Each point is reached from the start by the listed moves, each made once or not at all, plus a little noise. Say if it took an odd or an even number of moves. Then give how often each move was made.

Moves:
(1): [46, 39]
(2): [-47,  59]
Start: [ -3, -14]
Points:
[42, 24] => odd (1, 0)
[-50,  45] => odd (0, 1)

Moves:
(1): [ 39,  -5, -13,  -5,  -4,  10,  -8,  -2,  -6]
(2): [  2,  49,   4, -12,   0, -18,  -1, -13, -14]
(3): [ 10,  -6,  32,   5,  -4,   3,   0, -10,  -4]
(4): [16,  9, -6, 46, 10, -7,  8, 19,  1]
(5): [  0,  -6,  -1, -12,  30,   0,  12,  -7,   1]
(6): [ -8,   0,   2,   4,   3,  35,  11,  -4, -15]
(7): [ -3,  -1,   0,  -7, -14,  -4,  33,  -3,   8]
(8): [ 15,  14,  19, -14,  -3,   6,  -9,  52,  -3]
(9): [ 3, 18, -6, -3,  4,  8, -2, -1, 38]
Start: [-15, -12, -24,  21,  -1, -38,  -4, -14,  -5]
Points:
[ 32,  46, -13,  -7,  -4,  -6, -10,  19, -43] => even (1, 1, 0, 0, 0, 1, 0, 1, 0)
[ -5,  29,  11,   6, -19, -56,  29, -41, -13] => odd (0, 1, 1, 0, 0, 0, 1, 0, 0)
[ 43,  10, -49,  60,   9, -26,  -6,   2,  26] => odd (1, 0, 0, 1, 0, 0, 0, 0, 1)
[ 35,  40, -38,  54,   9, -17,   8, -15, -40] => even (1, 1, 0, 1, 0, 1, 0, 0, 0)
